Each point is reached from the start by the listed moves, each made once or not at all, plus a little noise. Is the number of moves made odd or even? Then give how often each move was made.

Moves:
(1): [37 11]
(2): [-16  49]
Start: [-4  6]
Points:
[-21  57] -> odd (0, 1)
[35 18] -> odd (1, 0)

Moves:
(1): [ 19  11   2  11  -2   0   4 -25  12  17 -15]
(2): [-10  26  -5  -3   1  -3  17   9 -16  -5  -2]
(3): [  0   2  22   4   3   8  -1   2  -1 -10  -1]
(4): [  2   4  -3  16 -14  -3 -10   5  -7   6   4]
(5): [  8  15  -2   7  30 -13 -21   6  -4   7   1]
(6): [  1   3 -13   5  12  21   9  -4   2   5  10]
(7): [ -8 -12   0  22   3 -11  10  -4   5 -16 -10]
(8): [ 16 -10  -1   5   0  -7  24  23   6  10   3]
(9): [-10   5  -1   6  -5  -5   0   9  15   4   5]
Start: [ 10   6  22 -14  -9 -21  -3  -3   2  -5 -11]
Points:
[ 18  29   4  31   0 -26  60   3  26   9 -20] -> even (1, 1, 0, 0, 0, 1, 1, 1, 1)
[ 26  41  30  18  28 -10 -15 -17  26  19 -11] -> odd (1, 0, 1, 0, 1, 1, 0, 0, 1)
[ 37  19  15  53   4 -60   3   9  31  24 -21] -> even (1, 0, 0, 1, 1, 0, 1, 1, 1)

Moves:
(1): [ 20  -1   2  -4   6  -8   4  10   1  -7   7 -19   3   7   0  -7  -3  -3
   3  -2  -2]
(2): [-2 14  1  2  2 -9  6  1 -5 -3  1 -1 -8 -3 -2  5  1  3 -3  1  9]
(3): [  0   5  18 -10   1   2   7   7   2   5   8  -3  -9  -7   0  -3   4   4
 -12   7  -2]
(4): [ -2   1   9  19   0  -7   7  -1  11  12   1 -10  -1 -13   0  -5  -4  -5
   6   1  -4]
(5): [-4 -2  4  0 14 -1 -2 -5 -3  1  0  2  1  6 -8  1 -4  4  6  7  2]
(6): [ -5   3   1   3  -2   9   2   1   2 -10   1   2   4   4   2  -6   0  -2
   7   2  -3]
(7): [ 6 -6  0 -4  5  2  9  0 -1 -3  0  3 -5  3  6 -1  7  1  0 -1  0]
(8): [-2  0  5 14  0  1 -5 32 15 -1 -9  0 -6  7  4 -4 -8  0 -4 -1  7]
(9): [ 1  9 -2  3  1 -1  2 -3 11  6  0 -3 -1  1  2 -1  3  7 -1 -1  4]
(10): [ -5   4  -9   5   0   9  13  -5  -3  13  -4  -2  10 -11  -5   2 -14  -5
   1  -1  -1]
(11): [  3   0  -6  11  -3  -7 -10   4   0   6  17   0  -2   4   2   7   1   5
  -7  10   0]
(12): [ 11   4   1   3  -2  -4 -11  -5   1   1   7  21  13  -2  -2   4   1  -4
  -1  -1   2]
(13): [-4 -4  3 -3  2 -7  2  5 -1  0  5 -5 12  5  4  2  1  0  1 -7 -1]
(14): [ 5  2  6  1 -8  8 -6 -1 -2  5 -6  4 -2  8 15  4 -6  6  5 -3 -2]
(15): [  4   8  -7  -4   7   3 -11   3   3  -4   4   0  -3 -17  13   7   3  -5
   4  -4  -3]
(16): [ 3 -1  0  0 -6  3  0  7  1  0 -4  2  3  1  0  7  6  0  6  7 -1]
(17): [ -2   5   1   7   0   4  -2   7 -11   6   3  -2  -3   0  -6  -6   8 -15
   1   2   6]
(18): [ 3 -6  8  1 -1  0  1  6 -8  9  0  3  2 -2 -1 -7  4 14  7  3 -1]
(19): [ -2  -2  -3 -16  -3  -5   5  -3   1   9   6   8  -5  -3   4  -6  -1   2
  13  -1   2]
(20): [-1  4 -1  0  5 -3 -2 -2  0 -4 -7  4  6  3 11 -6 -1 -3 -3 12  3]
Start: [ -2  -4  -6   6   5   3  -5  -2   7   0   1   6   2   7 -11   0  -6   0
   7   8  -9]
Points:
[ 21   6  -4  20  -8   5 -19   4  23  15  29  36   4  -6  29  12   2  -3
  39  16 -17] -> odd (0, 0, 0, 1, 0, 1, 1, 0, 0, 0, 1, 1, 0, 1, 1, 1, 0, 0, 1, 0)
[ -5  28  10  21  33   5  22  10   1  23   3   0  -5 -31   0   1   1 -21
  13  38   2] -> even (0, 1, 1, 1, 1, 0, 1, 0, 0, 1, 0, 0, 0, 0, 1, 1, 1, 0, 0, 1)
[ -5   7  33  33  -4  17   2  36  34  11  -2  -1 -12   5  11 -13 -19   1
   8  13 -12] -> odd (0, 0, 1, 1, 0, 1, 0, 1, 0, 0, 0, 0, 0, 1, 0, 0, 0, 0, 0, 0)
[  6  -4  18  -8  18  22   9  16  -4  26   5  11  11  -6  14  12  -3  18
  25  15 -18] -> odd (0, 0, 1, 0, 1, 0, 1, 0, 0, 1, 0, 0, 1, 1, 1, 1, 0, 1, 0, 0)
[ 43  21   1  14  13  -2 -20  44  20 -15  -6  21   2  15  35  11  -6  -6
  13  17   6] -> odd (1, 1, 0, 0, 0, 0, 1, 1, 0, 0, 0, 1, 0, 1, 1, 1, 0, 0, 0, 1)
[31 12 21 14 15 -1  2 22 -7  4 15 13 20 36 -1 -5 14 10 36 15  5] -> even (1, 1, 0, 0, 1, 1, 1, 0, 1, 0, 0, 1, 1, 1, 0, 1, 1, 1, 0, 0)
[ 32   8  26  49  13   6   1  49  19  37  21   4   4  11  -4   0 -17 -11
  10  32  -2] -> even (1, 0, 1, 1, 1, 0, 1, 1, 0, 1, 1, 1, 0, 1, 0, 1, 1, 0, 0, 0)
[ 27  36  20  39   1  -2  -5  60  15  37  26  14   3 -17  25 -12 -14  -9
  28  38   2] -> even (1, 1, 1, 1, 0, 1, 0, 1, 0, 1, 1, 1, 0, 1, 1, 1, 1, 1, 1, 1)

Moves:
(1): [-10  -9  -6   4   6   3   5   5 -11   6  30  -1 -14   7  -4   1   0  14
  -7  10  11   0  15  -9]
(2): [-1 13  8  2  6 -7 -7  2 -6  3 -4 12  0 11  1 -9  3 -4  9  5 -6  0 -4  6]
(3): [ -8   5  18   3  -5  -7   7 -18  10  -3  -7   5  -4  -2  -2  -5   4   2
  -2   3   9  -3  -9   1]
(4): [ -5   5  -3   2   5  -8  -9  -8 -11  -4 -13  -5   9  -5   2   2  -4   0
   7   3   0  -3   0  -5]
(5): [ 15   7   7   3  -6   3  -5 -10  13  13  -1  11  -1   8  -7  -9  -3  -2
  -2 -11   5  -6  14  -6]
(6): [ -6  -5 -13  -1   1 -19  -2  -1   3   0  -4   0 -13   3   1   6   1  -9
   2   1  -8   2  -6   6]
(7): [-11  -2   4  -2  -5   6  -4  -3   2   6  -9   0   4  13  -7   7   1  -8
  -1   9  12  -3  -3   1]
(8): [ 14  16  -7  -8   3  13   2  -6  -2  -4   0 -13   9  -2 -10 -11   1   6
  -8   6  19   0 -12 -15]
(9): [-11  10   6   1  -3  -5  -1  -4  -8   3   5  -9   4  -3  -6  -4   0  -5
  -4 -10  -8   6   4  -9]
(10): [ -2   5  -2  23   7  -2  -4   3   2   9   4   1  -9  -1   5  -5   1  -8
 -12   2 -13   0   9   7]
(11): [ -3  -5   1   3 -16   0  -1 -10   1  12   7   1  -5   9  -5   2   3  28
  -3   5  -4   4 -16   0]
(12): [  7  -5  -3   3   5   2   1  20   0   1  14  -9  10   3  -4  -3   8  -5
   1   0  -3 -13   9 -12]
(13): [-10   1 -12   9   2   3   6  -3  -1  -3  12  -7   0  -6  10   5  -9  -1
  16 -14  -9  -3  -3   8]
(14): [  0   1   2  -8  -8   2  -2  -2  -3  -4  -5  -4   3   6   4   8  -7  -9
  -7   8  -3 -13  -1   6]
(15): [  2 -13   0  -4   9 -10  -3 -16  -9  13   7   0   7   3   5   1   1  11
  -7   3  14   2 -14  -2]
(16): [  4   2 -11  -6   6   2   0   0   0   2   7   0   8  -8   4 -11   9  -6
   8   7  -3   5   3  -2]
(17): [ 13   3 -15  -2  -5   3  19   3 -11   9   1  -5   3  -3  11   3  -1  -1
   4   9   5   6  -6  -6]
(18): [-11   7 -13  -3   4  -5   5  -5  -3   9   7   1   7   2  -1   0  11  18
 -10  -5   7   6   5   1]
(19): [  0 -12  -3  -5  -3   9  -1  -3  -8   2   0 -10 -20  -1  21   0  16   9
   0 -10  -8   2 -15  11]
(20): [11 -3 -4 -2 17  5  8  6  3  2  2 -6 -3 11 -7 14  5 -3  6 16 -7 -5 14  0]
(21): [ -1   1   4  -9  -2  -5   1   1  -5  10  -7   2   2 -12 -13 -15  12  -7
   8   3   2 -10  -2  11]
(22): [  1 -14  -3   1   0   3   1  -8  -9  -6  -3   1   3  13 -10   1   0  -7
  -1  -1   7   0  -2  14]
(23): [  0  -1  -4  -2   9   9   5  -1   1   1 -10  11   0   0   3  -2  -9   1
  -1   2 -10  -4  -5  -7]
(24): [ -5   8   0   6   0   0  -4  -6  -7  -8   6   9   3  -1  -7   6   7  -5
  -5   2   2  -7  -3 -15]
Start: [-10   7   4   1   6   7   2  20   3  -2   6  -4   8  -7   4  -4 -12  -3
  -6   1   1   9   2   8]
Points:
[ -8  -3 -15  -9  54  11   9   0 -44  50  60   8  13  24 -21 -34  48   7
 -10  11   4 -16  20 -13] -> even (1, 1, 0, 0, 1, 0, 0, 0, 1, 0, 0, 1, 0, 0, 1, 1, 0, 1, 1, 1, 1, 1, 1, 1)
[-27   1   0  21  -8   0   4 -16  21  35  -2  14   3  46 -18  -4  -4  -2
 -39  15   1 -23  -3  17] -> odd (0, 0, 1, 0, 1, 1, 1, 0, 0, 1, 1, 1, 0, 1, 0, 0, 0, 1, 0, 0, 0, 1, 1, 0)
[ -2  35   3  -7  30   6  20 -40   5  50  13  12  18  13 -22 -34   5  45
   1  13  22 -11 -35   3] -> odd (0, 1, 1, 0, 1, 0, 0, 1, 0, 0, 1, 0, 1, 0, 1, 0, 0, 1, 0, 1, 1, 0, 1, 0)
[-22  20 -21   9  32  -9  16  15 -21  33 -25 -16   5  -4  -7   4  -7 -44
   5  37 -24  -6   7   6] -> odd (0, 0, 0, 1, 0, 1, 1, 0, 1, 1, 0, 0, 0, 0, 0, 0, 1, 0, 0, 1, 1, 0, 1, 0)
[  0  15 -15  -9  12  -7  26 -27 -23  43  34 -12 -23  -3  15 -36  12  15
   7   5  36  -4 -43  10] -> odd (1, 1, 1, 0, 1, 1, 0, 1, 0, 0, 0, 0, 1, 0, 1, 0, 1, 0, 1, 0, 1, 0, 0, 0)
[-34  11 -27  10   7   9 -23 -16 -43  11  21 -16 -13  36  -2  -5  17  -1
 -21  47   6  -4 -33  14] -> odd (1, 1, 0, 1, 0, 1, 1, 1, 0, 1, 1, 0, 0, 1, 0, 1, 0, 0, 1, 0, 0, 1, 0, 1)
